Each row of a before or after table is a point. One or more steps were done to the points. Then noise was added and the rows were shuffled. The steps act on columns, c1 being the first. What was done? A step turns or swaps two columns, mirrors them in a line or flattens them onto one, adds a multiple of one to another, or multiplies or shifts one. Angles are multiples of 10 degrees, from the lower column toward the higher: turns from -170 to 170, lines from 10 to 170 but not 90. Use the fewest steps. Two steps may share a column if one is a turn and the other turns, adds or multiplies; they go together, in the order done. Otherwise the lowest column goes first.
In the rows, 128 means zero.

Before (9 x 3):
[[140 181 167]
 [ 85 137 122]
 [154 109  93]
 [116  91  79]
 [154 103 133]
 [ 99 156 138]
 [135 227  75]
 [ 90 109 138]
 [129 120 201]]
After (9 x 3):
[[142 185 143]
 [156 106  96]
 [ 89 101 196]
 [116  86  91]
 [ 80 137 184]
 [159 107  53]
 [101 154 177]
 [137 229  65]
 [122 121 198]]
Steps: add -1.5 times c1 to c3

Before (13 x 4):
[[ 72 136 153  91]
 [139 180 110 132]
 [183 107 186 201]
 [166 150 112 172]
 [155 140 170  95]
 [118 203 134 151]
 [178 139 141  81]
 [ 95 112 109 196]
 [183 193 115 168]
 [110 135 116 137]
 [ 88 171  80 203]
 [205  96 115 143]
 [156  93 201  97]]
After (13 x 4):
[[143 115 152  64]
 [166 119 168 143]
 [ 76  87 187 204]
 [130 159 109 138]
 [166  76 201 144]
 [ 98 129 110 178]
 [187 120 141 158]
 [141  72 115 205]
 [109 172 115 193]
 [102 183 134 130]
 [ 51  93 110 119]
 [113 117 116 114]
 [ 42 148  80 116]]
Steps: turn c1 and c4 by 70 degrees; shift c2 by -20

Before (11 x 8):
[[180 151  72 132  96  65 133  55]
 [162 194 138  24 117 138 168  51]
 [ 74 163  97  66 113 135 132 157]
 [150 180 167 156 121 150 170 161]
 [120 103 156  94  77  64  74 180]
 [ 81 148 111 113 149  72  79 130]
 [ 80 104 193 144 173 121 122 100]
 [176 100  79 146 167 104 102 128]
 [ 72 131  90  96 168  78 152 140]
 [ 88  68  97 136 136 157 130 125]
 [ 59 161 184  60 138  67 115 172]]
After (11 x 8):
[[ 93 180 168 121 150 122 168 161]
 [209 163  98 140 134 113 132 156]
 [ 80  99  79 144 104 167 101 130]
 [223 160 184 136  69 138 116 172]
 [174 147 111 110  74 150  80 131]
 [154  69  98  95 157 134 130 124]
 [154 103 193  86 121 173 123  98]
 [ 86 152  74 158  66  95 133  55]
 [191 131  91 116  76 168 153 140]
 [168 193 138 230 138 118 167  51]
 [155 103 155 149  65  78  74 181]]
Steps: turn c1 and c4 by 140 degrees; swap c5 and c6

Before (13 x 11):
[[148  87 101 110 122 161 126 133  84 172  90]
 [103 117 125 124 126 103  78 148 130 154 122]
 [154 150 128 131 136 167 125 103 102 169 127]
 [104 129 119 107 169 135 140 137  79 149 101]
 [153 131  92  96 119 106 144 128  74 134 106]
 [104  97 127 143 132  80 134 157 134 157 146]
 [101 111 169 104 100 106 114 127 124 158 141]
 [156 128 123 144 148 152  84  72 109 211 125]
 [130 114 102 110 148 144 123 156  67 131 140]
 [162 111 124 104 150 138 127 126 114 134 106]
 [ 68  94 125 130 130  90 113 113 140 125 158]
 [150 108 114 157 114 128 124 132  81 131  87]
 [ 69 121 129 114  92 108 112 140 176 159 145]]
After (13 x 11):
[[158 117 135 107 149 154 126 118 141 135 104]
 [ 97 132 131 125 127  66  79 104 129 155 120]
 [154 128 136 131 137 224 125 162 153 170 125]
 [ 95 135 153 105 168 143 137 119 170 146 103]
 [ 67  93 126 134 130  34 110 118 116 123 157]
 [136 118 155 157 115 129 123 112 167 132  88]
 [ 70 131 110 114  94  78 113 116  80 156 144]
 [106 132 177 109 149 168 124 100 178 132 140]
 [120 132 179  96 118  70 145 131 166 135 104]
 [153  92 141 141 148 188  83 169 145 212 125]
 [103 124 127 144 132   7 135  86 120 157 145]
 [121 101 168 110 125 214 130  97 158 171  91]
 [141 115  89 105 101  74 116 117 144 159 140]]
Steps: add 1 times c3 to c1; turn c3 and c9 by 160 degrees; mirror c2 and c8 in the line at 20 degrees; multiply c6 by 2.5

Before (12 x 12):
[[ 95 131 113 139 115  68  95 132 105 146 158  95]
 [152 152  63 166 145 102 122 206 133 142 171 141]
 [131 191 123 103   7 171 135 155 112 137 131 104]
 [114 135 147 103 179 153 136 150 144 183  74 111]
 [170 138 123 169 134 113 137 138 115  82  54  70]
 [ 82 160 132 106 108 104 134 129 168 179  47 144]
 [ 90 120  88 134 198 122  54 133  92  73 135 138]
 [108  77 117 154  95 110 130 129 166 148 151 157]
 [ 95  96 137 122 136 132  68 184 170 235  93 161]
 [151 132  83 195 152 189  96 123  95 199 122 145]
 [123  53  86 163 189  79 108 144  67 160 112 155]
 [142 154 181 142  65 108 112  89  81  83 136 137]]
After (12 x 12):
[[ 90 125  86 135 195 127  70 157  84  70 133 138]
 [126  54  85 165 186  78 123 166  71 161 107 158]
 [110  78 123 159  96 110 150 147 170 149 155 152]
 [116 132 150 100 176 146 152 172 141 182  72 114]
 [139 157 184 141  66 111 132 105  85  85 137 137]
 [ 94  95 132 123 132 128  90 206 166 238  90 157]
 [174 142 125 167 135 109 159 164 113  80  54  70]
 [ 84 157 131 103 106 100 161 149 167 179  50 147]
 [132 192 120  99  11 173 152 175 111 133 136 103]
 [ 92 126 113 137 117  65 118 146 105 148 154  92]
 [151 135  88 197 151 187 121 143  97 200 127 144]
 [151 151  64 168 145 101 143 229 134 141 164 144]]
Steps: shift c7 by 20; shift c8 by 20

Before (9 x 18):
[[ 95 100 146 118 105 161 103 120 151 104 101 151 146 148 117 145 131  86]
 [155 196 137  84 143 186  83 183 161 105 109 172 143  90 101 156 139 109]
 [106 145  60 134 139 135 132 153 140 154 132 144 123 166 149 130 130 122]
 [125 132 130 104 114  89 133 121 144 142 117 122 114 117 143 136 143 130]
 [126 154 111 176 168 133  78 111 154 146  98 140  81  90 171 157 125 107]
 [ 98 126 116 125 133 133 110  73 120 163 141 142 121 150 122 128 159 167]
 [102 121 126  80 118 111 149 101 122 146 144 117 138 149 100 197  97  87]
 [ 95 156  98 139 123 107 137 167 169 130  71  86 161 108 133 134 125  68]
 [124 142 144 152 103  84 140 106 149 136 106 152 134 104 135 113 149  94]]
After (9 x 18):
[[149 142 115 152 151  83 112 141 124 137 107 152 148 106 136 112 149  95]
 [145 135 125 106 139  90 118 110 126 141 117 123 104 119 141 137 140 132]
 [137 146 195 134 126 136 139 181 107 156 131 145 119 168 149 133 131 122]
 [121 128 140 122 111 135 125  94  97 164 144 141 121 151 125 128 157 166]
 [155 154 144 176  66 132 138 129 126 145  99 136  52  89 172 157 123 108]
 [120 120 128  78 152 112 131  87 104 147 142 116  68 147 101 198  98  85]
 [169 155 159 138 136 108 128 103  95 131  67  84 153 108 131 135 128  69]
 [151 100 110 120 118 160  94 154  96 104  98 150 128 148 118 146 127  88]
 [161 197 120  85  83 188 119 251 154 105 109 171 115  92 101 157 140 110]]
Steps: swap c1 and c9; multiply c3 by -1; mirror c5 and c7 in the line at 60 degrees; add 1.5 times c12 to c8; add -1 times c16 to c13

Before (14 x 24):
[[158  48 129  56 165  72  84 185  96  81 113 116  97 113 145 146 181 112
  152 108 142 130  72 142]
 [176 137 172 173  68 135 112 135 198  79 149 167 143 126 200 167 168 167
   85 180 117 108 164 170]
 [ 87 103 107 150 153 160 171  98 106  95 112 142 121 114 136 118 137 172
   64 190  59 117 139 138]
 [120 131  85  77 176 121 163 211 118 101  71 165  51  84 151 117  65 109
   88  92 128 192 177 162]
 [ 98  87 200 188  90  84 187 162 135 180  90 163  49 149 110 106 150 186
  150 118 164 113  91 101]
 [ 80  48  78 147  60 127 186 215 142 185  98  81 178 152 185  87  87  79
   91 163 145 149 111 118]
 [186 168 102  56 181 106 105 135 201 169  86  93 120  82 138  72 167 109
  117 168 161  84  83 171]
 [173 152  95 101  83 106 115 146  90  83  50 165 122  99 197 106  57 120
   91  90  84 102 117 135]
 [102 132 106 156  61 108 105 144 117 122 160 131  92 125 100 190  67  49
  172 107 126 110 176  71]
 [ 62 159  97 139  91  71 100 139 189  64 138 104  97 105 173 172  76  86
  161  64 171  81  65 149]
 [141  44 116  85 188 179 133 115  68 149 182 122 150 139  67 177 113  91
  137  65  94 180 176 107]
 [ 83 165 130 145 189 186 140 197 104 128  78  89  99 148 143 126 184 167
   70 180 108 107 140  63]
 [117  81 126 101  94  73 132 208  88  73  52 127  84 108  98 153 151  71
  112  54 175 154 123 179]
 [130 103 192 107 163 119 148 108  91 140 106  91 111 140  78 204 145 153
  170 154 100 139  80  91]]
After (14 x 24):
[[ 66 103 103  56 180 105 128 130 199  78  82  93 118  85 143  72 166 109
  120 228 162  86  84 169]
 [143 155 129 100  96  73 129 207  90 193 158 128  86 109  98 156 152  70
  115 115 176  48 121 181]
 [193 225  79 146  60 129  89 213 141 101 150  83 179 153 188  87  85  80
   91 222 143  98 110 116]
 [171 186 200 188  90  84  84 160 136  94 118 166  48 150 108 108 152 189
  152 178 164  92  91  98]
 [147 118  86  74 172 120  97 213 118 155 189 168  52  86 153 117  58 110
   92 153 130  73 181 163]
 [114 210 116  86 186 177 123 114  70 140 180 123 151 139  64 177 108  93
  137 125  91 183 171 109]
 [ 81  89  94 104  80 104 124 146  89 161 103 167 126 102 199 109  56 119
   93 151  82  53 116 138]
 [177  94 131 145 192 185 133 198 106 116 109  87  97 149 143 127 186 166
   73 239 110  78 144  63]
 [146 120 107 152  59 108 157 143 117 132 107 131  92 129  98 189  64  52
  174 166 125 159 176  70]
 [180 139 105 149 154 160 101 100 107 167 119 143 117 110 139 119 137 168
   70 251  58 112 141 136]
 [ 77 101 171 174  67 136 130 136 201 168 105 166 140 130 201 164 171 166
   87 242 115 148 162 172]
 [185  77  96 137  91  68 178 137 188 175  83 102  97 104 174 173  76  83
  158 123 170 138  67 147]
 [ 81 189 128  54 164  73 158 189  97 197 128 116 101 115 143 146 180 107
  152 169 140 110  71 142]
 [131 158 193 110 162 118 107 105  88 129 138  91 108 139  74 206 147 155
  172 215 100 107  83  90]]
Steps: turn c1 and c7 by -160 degrees; turn c2 and c10 by -160 degrees; swap c11 and c22; shift c20 by 60

Before (12 x 48):
[[137 118 160  80 128 118 139 175  80 142 150 138 191 153 139 142 178 128
  123 154 109 133 146 125 163  96 124 120 113 131 117 151 132 159  99 104
  136 145 113 110 139 106  97 130 122 107 106 139]
 [ 67 125 144 124  84 107 104 131 162 137 114 118 103 152 117 134 138 147
  132 163 154 168 132 128 152 145 136 134 129 127 144 122 148 102  76 114
  117 147 151 137 131 114 158 132  86 139  82 149]
 [118  83 166 142 135  99 149 177 131 146 109 121 148 124 141 140 150 120
  142 142  95 142 152 154 137 112 108 120 114 105 104 107 101 162 151  97
  129 128 131 116 138 126 105 135 146 133 139 119]
 [113 133 142 138 109 118 134 140 112 114 116 145 121 132 150 134 147  79
  161 152  93  93 110 104 162 115 126 148 125 120 132 141 113 182 101 126
  168 145 148 130 147 115 147 119 154 139 105 125]
 [162 151 136 129 149  81 156 160 137 116 136 132 113 132 159 152 160 116
  153 143 137 148 152 116  97 117 122 111 139  93 117 149 116 153 109 119
  150 110 131  80 112 135 123 119 147 154 130  86]
 [115 131 146 106  90  92 131 154 113 112 152 106 130 122 140 118 135 113
  117 142 104 155 123 137 148 147 118 129 108 138 125 132  98 145 101 124
  166 146 155  92 159 124 126 110 131  97  88 143]
 [ 93 139 128 123 109 123 145 145 117 107 104 139 130 115 149 170 145 151
  134 113 144 112 107 123 101 151 131 127 143 120 141  80 153 109 140 119
  139 139 119 118 148  78 123 119 162  90  69 120]
 [136 184 146 109 126 138 118 138 160 139 143 131 164 150 172 135 139 109
   87 114  65 101 135 136 131 127 134  89 147 150 117 136 155 149 115 117
  152 105 141 128 110 158 117 120 144 154 105 124]
 [ 92 136 135 134 137 126 138 142 128 134 112 161 105 125 111 135 111 144
  112 149 117 128 145 173 126 142 108  86 131 140 109 107 132 127 109 111
  130 153 109 126 159  76 174 106 127 145 130  82]
 [124 182 168  94 134  95 145 140  94 133 127 138 125 110 121 198 165 129
  147 136 113 111 122 146 108 147 116  76 106 111 141 157 130 152 163 118
  146 141 104 122 165  98 109 125 132 135 126 137]
 [ 99 139 132 137 134  89 129 166 122  96 171 131  93 140 128 162 126 120
  109 128 112  99  88 131 115 151 138 114 106 148 151 133 153 122 111 116
  139 134 145 160 101 159 144  98 102 135 115 136]
 [115 139  84 114 119 115 133 140 154 118 166  95 144 103 149 121 157 133
  155 141 129 127 146 122 155 144 103  98 110 111 146 150 171 147 110 106
  151 134 121 125 135 125 120 166 134 106 135 152]]
After (12 x 48):
[[162 152 137 129 148 165 157 160 137 115 136 155  28 133 159 152 160 116
  152 142 137 148 152 128  96 116 123 111 140  93 117 149 117 153 109 119
  148 144 131  81 111 113 124 120 147 129 130  86]
 [124 182 167  95 134 147 145 140  94 134 127 137  46 110 121 139 163 128
  147 136 114 111 122 145 108 148 116  76 106 111 141 157 131 152 163 118
  145 198 102 121 165 158 109 124 131 122 126 136]
 [119  83 166 142 135 124 149 177 131 146 108 131  22 123 141 132 150 119
  142 143  95 143 151 116 137 112 107 120 115 105 104 108 102 162 151  98
  130 139 131 116 137 152 105 135 146 135 138 119]
 [ 92 139 128 123 109 129 145 145 118 107 104  94 113 114 149 133 145 150
  134 112 145 111 107 174 101 152 131 127 143 120 141  80 153 109 140 119
  139 171 118 117 147 149 122 120 161 112  69 119]
 [113 132 142 137 110 140 133 140 113 114 116 150 111 132 150 114 147  80
  161 151  92  93 110 151 163 115 127 149 126 119 132 141 113 183 102 126
  169 140 148 130 147 114 148 119 154 103 104 125]
 [115 139  85 115 119 120 133 141 154 118 165  96  70 103 149 120 157 132
  155 141 130 126 146 133 155 145 104  97 109 111 145 149 171 147 110 107
  151 122 121 124 135 123 119 166 135 153 134 153]
 [138 184 146 110 127  91 119 138 159 139 143 155  98 151 171 152 139 108
   87 113  65 101 135  99 130 126 134  89 147 151 116 136 156 149 115 115
  154 128 142 128 111 120 117 120 144 129 105 125]
 [100 140 132 136 134 177 128 167 123  97 171 138  79 141 128 134 127 120
  109 128 112  99  89 100 115 152 138 114 106 149 151 133 153 121 111 116
  139 162 145 160 102 116 143  97 102 126 115 136]
 [138 118 160  81 127  78 140 174  80 143 150 112   7 153 138 116 178 128
  123 155 109 134 145 148 164  95 124 119 113 132 118 150 131 159 100 105
  136 146 114 111 140 137  97 129 121 110 107 139]
 [115 130 146 106  90 144 132 153 113 112 152  92  30 121 140 107 136 114
  117 142 103 154 124 128 147 148 118 128 108 139 127 132  97 146 102 123
  166 124 154  92 159 139 126 110 131 133  88 142]
 [ 67 125 144 124  84 159 103 131 161 137 115 133 111 153 116 113 137 148
  132 162 154 168 132 140 153 146 136 134 129 126 144 122 147 102  76 114
  117 140 150 137 132 134 159 132  86 147  82 148]
 [ 92 136 136 135 138 149 137 142 128 134 111 153 157 126 110 106 112 144
  112 150 115 128 145 150 126 141 108  87 130 140 110 106 131 127 109 111
  130 143 108 126 158 193 173 107 127 108 130  81]]
Steps: turn c6 and c13 by 120 degrees; multiply c13 by 3; add -0.3 times c18 to c12; turn c12 and c46 by -70 degrees; turn c16 and c38 by 70 degrees; turn c24 and c42 by 120 degrees

Before (12 x 64):
[[110 112 116 128 188 119 124  56 135 148 127 125 109 121 134 119 160 137
  131 120 105 150 143 128 143 144 139 143 158 108 142 141 146 135 120 113
  119 140 112 151 138 177 131 120 142 118 137 143 109 131 126 153 124 135
  124 127 151 132 113 133 122 116 123 150]
 [135 124 110 120 135 127 132 134 108 145 117 133 139 105 139 106 160 126
  110 114 112 115 145 113 137 125 137 110 146 138 148 133 149 105 164 142
  140 109 151 152 140 128 126 146 104 115 141 130 141 136 139 135 142 137
  139  97 103 113 152 137 133 171 115 111]
 [ 87 124 111 109 103 134 132 140 134 126 213 130 116 110 139 155 131 129
  145 112 104 115 143 138 120 137 153 141 142 104 124 150  85 125 113 157
  120 114 148 153 126 157 135 128  94 122 146 137 151  68 134 119 120 112
  108 111 151 113 130  62 127 127 143 124]
 [127  99 119 131 151 111  48 124 138 117 131 107 186 100 132 129 111 127
  140 143 150 114  92 135 100 148 142 117 116 108 117 106 155 103 127 153
  137 122 149 150  85 132 115 141 141 135 138 115 145 143 138 145 120 126
  148 147 145 115 177 106 142 123 152 120]
 [139 112 118 120 110 132 123 134 138 136 118 128 142  98 138 112 147 147
  117 121 157 191 147 131 125 131  86 126 159 121 123 143 107 130  99 145
  154 116 150 120 118 156 135 156 121 117 130 108 111 142 110 117 126 135
  142 128 131 119 117 143 134 115 110 131]
 [123 101  99 135 118 122  93 143 134 146 123 136 121  98 126  99 120 127
  168 120 120 129 147 119 144 135 143 144 142 128 145 136 145  77 117 141
  113 143 152 125 147 130 134 124  93 124 147 106 120 118 134 130 118 102
   89 117 136 115 119 114  94 116 116 141]
 [138 106 117 105 112 127  99 126 129 128 116 128 132 110 115 105 140 129
  131 115 136 136  90 126 136 130 128 131 132 158 114 125 140 123  99 155
  156 126 137 149 134 108 123 120  94 143 121 130 104 119 137 134 125  98
  148 146 154 145 107 146 114 121 133 112]
 [136 115 188 121 107 123 127 139 111  96 145 131 109 145 142 132  94 123
  116 118 102 151 130 139 146 135 142 146 149 112 112 128 124 110 109 144
  156 115 126 118 141 112 135 133  98 125 134 108 162  80 116 122 146 143
  143 117 141 121 109 127 138 114 164 138]
 [138 125 114 128 104 121 126 111 125 139 148 138 110 114 128 106 136 135
  127 112 114 136 108 122 141 130 135 148 159 117 121 152 147 135  96 102
  132 159 155 112  84 121 118 128 117 122 137 135 115 118 132 131 129 122
  148 139 118 128 117 130 114 115 145 160]
 [105 100 116 109 122 131 131 136 137 140 113 116 105  97 143  99 138 124
  110 145 128 133  95 123 129 139 152 110 124 110 122 133 143 127 114 144
  142 112 121 104 134 124 112 135 203 162 128 135 110 111 127 177 134 124
  134 132  81 121 130 141 142 113 115 110]
 [134 126 101 137 116 132 131 143 131 140 102 105 105 105 119 120 156 170
  118 119 121 116 136 130 129 131 151 125 102 128 205  38 129 129 101 102
  150 108 105 148 138 108 159 125 129 116 174  88 107  96 132 118 119 114
  135 139 155 136 107 141 104 119 111 114]
 [110 126 124 135 103 112 118 147  98 142 103 132 106 125 137 127 161 125
  133 119 195 116 136 126 146 133 120 156 136 157 121 150 137 122 141 151
  151 111 147 147 139 120 120 140  89 126 121 107 105 133 116 121 120 110
   47 148 129 110 123 144 142 147 122 141]]
After (12 x 64):
[[138 126 114 128 104 121 125 110 125 139 147 137 110 114 128  99 136 134
  124 113 114 136 108 121 141 133 134 148 157 116 121 153 148 135 153 102
  132 158 155 113  84 117 118 148 116 126 137 135 115 118 133 130 129 122
  149 139 118 127 118 130 114 116 145 161]
 [111 111 116 128 189 118 124  56 136 148 126 124 109 121 135 112 161 138
  137 119 106 150 143 128 143 147 139 143 158 107 142 140 145 135 130 113
  118 140 111 153 138 178 132 140 143 128 137 143 109 131 125 152 125 135
  124 125 152 132 113 134 122 116 123 151]
 [111 126 125 134 103 113 119 147  98 142 103 131 106 124 137 133 161 125
  144 119 194 115 136 126 146 134 120 156 136 157 120 150 137 124 126 150
  151 111 147 147 139 122 120 111  88 129 121 107 105 133 116 121 119 110
   47 148 130 111 124 145 141 148 123 141]
 [136 124 110 120 134 126 131 134 109 146 116 133 140 105 138 130 161 126
   74 115 113 114 145 112 137 132 138 111 147 138 149 132 150 104 112 142
  141 109 151 152 140 131 125  91 104 123 141 131 140 136 138 135 141 138
  139  97 104 113 152 137 133 170 115 111]
 [138 111 118 119 111 132 123 135 137 136 117 128 142  98 138 110 148 148
   94 121 157 190 147 131 125 136  87 126 159 120 123 143 107 130 169 145
  154 116 150 121 118 164 135 125 122 124 130 108 111 142 110 117 126 135
  142 128 132 119 116 144 135 115 111 131]
 [135 115 187 121 108 123 127 138 110  96 145 131 109 144 142 151  95 123
   92 118 102 152 129 140 146 135 142 147 149 112 112 128 124 110 145 145
  156 115 126 118 140  89 135 137  98 128 134 108 162  81 117 123 146 143
  143 117 141 122 109 126 138 114 164 139]
 [128  99 119 132 151 111  48 125 138 118 130 107 186 101 132 154 113 127
  164 142 150 114  92 136  99 142 142 116 116 109 117 106 154 103 137 152
  138 122 149 149  84 139 116 118 141 134 139 116 145 143 138 145 119 125
  148 147 145 114 178 106 142 124 152 119]
 [135 126 101 137 116 132 131 143 132 140 103 106 104 104 119 119 156 171
   98 119 120 116 136 130 129 136 151 124 103 127 205  38 130 128 147 103
  149 107 105 148 138  90 159 148 129 125 174  87 107  96 132 117 118 115
  135 139 154 137 107 141 103 119 111 114]
 [ 87 124 110 108 105 134 133 140 134 126 212 130 115 110 139 157 131 128
  180 111 104 115 142 139 120 139 153 141 142 104 123 150  85 125 139 157
  120 115 148 152 125 126 135 138  94 127 146 137 150  68 134 118 120 112
  107 110 150 113 131  63 126 127 144 124]
 [105 100 117 109 123 131 130 137 137 140 111 116 106  97 143 100 139 124
   74 146 128 133  95 123 130 120 152 109 124 110 121 133 144 127 143 144
  142 113 121 104 134 115 113 132 204 143 128 135 110 111 127 177 134 125
  135 131  81 120 131 140 142 113 115 110]
 [139 106 117 105 112 129  99 126 129 128 116 129 132 109 115 109 139 130
  136 115 136 135  89 126 136 122 127 131 132 158 113 125 141 124 145 156
  156 127 137 149 134 104 122 153  95 133 120 130 103 119 138 134 125  98
  148 145 154 145 107 146 114 122 134 111]
 [123 102  99 135 118 123  93 142 134 146 123 137 121  98 127 150 120 126
  247 120 121 129 147 119 144 137 143 144 142 129 144 136 145  76 132 141
  113 142 152 125 147 124 136 138  94 127 148 106 120 118 134 130 119 103
   89 117 136 116 119 113  94 115 116 141]]
Steps: add -1 times c34 to c16; multiply c19 by 3; turn c26 and c46 by 30 degrees; multiply c46 by 0.4; turn c35 and c44 by -140 degrees; add 0.5 times c50 to c42
